Each row of a before or after table is a point. One or more steps were done to the points. Then noise was added and the rows were shuffled. The steps act on how far a point lies along the listed directions, d1 being the first. Name the steps. A step turns or swaps two directions, mirrors them in a line or flattens them onto one, adds a multiple of one to another, or multiplies one. Angles are multiples of 10 degrees, from the lower direction toward the higher: turns from -170 to 170, lines from 10 to 170 but not 90. Use the fewest steps. Two steps may share a direction if one is a turn and the other turns, adds or multiplies; they go together, in the order done. Otherwise the lowest direction goes first.

Directions:
(1): [-46 -24]
(2): [ 24 -46]
Before:
[[ 55 -30]
 [ -9  12]
 [ 18  49]
 [ 33  11]
 [-15 -26]
 [-42  -3]
 [-21  -9]
 [ 16 -11]]
After, 8 rows:
[[ 11 -10]
 [ 41   8]
 [-62  19]
 [-31 -14]
 [-16   9]
 [ 11  27]
 [ 17  11]
 [ -9 -52]]
Steps: turn d1 and d2 by -170 degrees

Directions:
(1): [-26  12  42 -15  54   0]
(2): [-51  -5  -1 -41 -34 -17]
(3): [-37  -3  20  60 -17  -1]
(4): [ 19 -57  30  -2  -2 -33]
(5): [-26 -38 -48   8  35   4]
Before, 12 rows:
[[  4  28 -16  35 -18  30]
 [-16  51 -14   2 -13  34]
 [  0  16 -12  23   6  15]
 [-35  -9 -40 -18 -17   2]
 [-27  -3  42  -8 -28 -15]
 [-60   1 -11  11 -29   5]
 [  1  48  16  -5   3  11]
 [ 16  13 -14  -9 -33  11]
 [  3  15  14 -12 -21   1]
 [-10   8 -12  32 -34   0]
 [ 29   6 -13 -13   7   0]
 [ 51  -1 -18 -21 -18  11]]
After:
[[ -7 -27 -14   1  10  -2]
 [ 36  -3 -31 -10  -6   0]
 [ 31 -21  25 -12 -30 -21]
 [ 27  12  -2  14  11  11]
 [-13  -1   1  32  -9  -3]
 [ 44  -6 -22  19   9  22]
 [ 43 -33   4  23  28   5]
 [  4 -21  -4  20  41   0]
 [-18 -17 -16  44 -31  11]
 [ 47 -21   6 -44   0 -11]
 [-14 -26 -16 -46  18  -7]
 [ 10 -29 -19  19 -15   3]]
Steps: turn d2 and d3 by -160 degrees; turn d2 and d4 by -120 degrees; multiply d5 by -1

Directions:
(1): [-13 -13  19 -21  -9   6  42  32 -13 -27 -31]
(2): [-24 -49  -9 -24   4  16  -7 -10 -32  20  20]
(3): [  6   9  26  13  60  10  25 -16 -16  11  -1]
Before, 13 rows:
[[ 14  28   7  13 -10  -5   8  19  17 -21 -14]
 [  0  -5  -8  -2  -5   3  10   8   1  -7  -3]
 [  0  -7   7  -1  -8  -2   2  12   5  -5  -4]
 [ 13  14   2  10  -4  -1   1   7  17  -9  -9]
 [ -5  -7  10  -6  15   3   9  -2 -10  -3  -7]
 [ -7  -2  -3  -8  -3   5   4  10   4  -8  -4]
 [  7   3  34   6  60   8  33 -14 -21  11 -14]
 [  0   8  -7  -1   3   0  -1   0   2   0   1]
 [ -2  -8   5  -3   0  -1   5  15  -4  -3  -3]
 [ 15  14   6   4  13  -3  -3 -17   7   8  -3]
 [ -5 -10  -1  -7  -2   7   3   8   0  -5  -5]
 [ -4  -7   2  -6  -3  -4   8   3  -1   1   1]
 [  5   2   2  -1   0  -1  15   8  -3  -9  -3]]
After:
[[  5  -1 -14   1  -6   1  -3   1   6   0   4]
 [  3   2  -3   6   1  -3 -13   5   4   5   6]
 [ -1 -12   7 -14  13   7  10 -10 -12   7  -5]
 [  8  -3   6  15  51   4 -16 -43 -13  38  20]
 [  5   7   1   7  13  -3 -12 -15   2   6   4]
 [-13 -30 -13 -15 -18  10 -13   5 -15   4  17]
 [ -1   2 -10  -2  -7   2  -8   2   9  -2   4]
 [ -3   0  -5  -6   3   3   2   2  -3  -1   0]
 [  6   5  -4   3  -3   2 -10   1  11  -2   1]
 [ -6 -22  -6 -10  -8  10  -5   4  -6   4   4]
 [  3   5  -1   3  -2  -9   0  -3  10   4   5]
 [  2  -5   1   2 -10  -2  -9   6   9   1   5]
 [  6  -5 -10  -2  -4  -3  -6  -3  -2   5  14]]
Steps: turn d2 and d3 by -160 degrees; turn d1 and d3 by -150 degrees
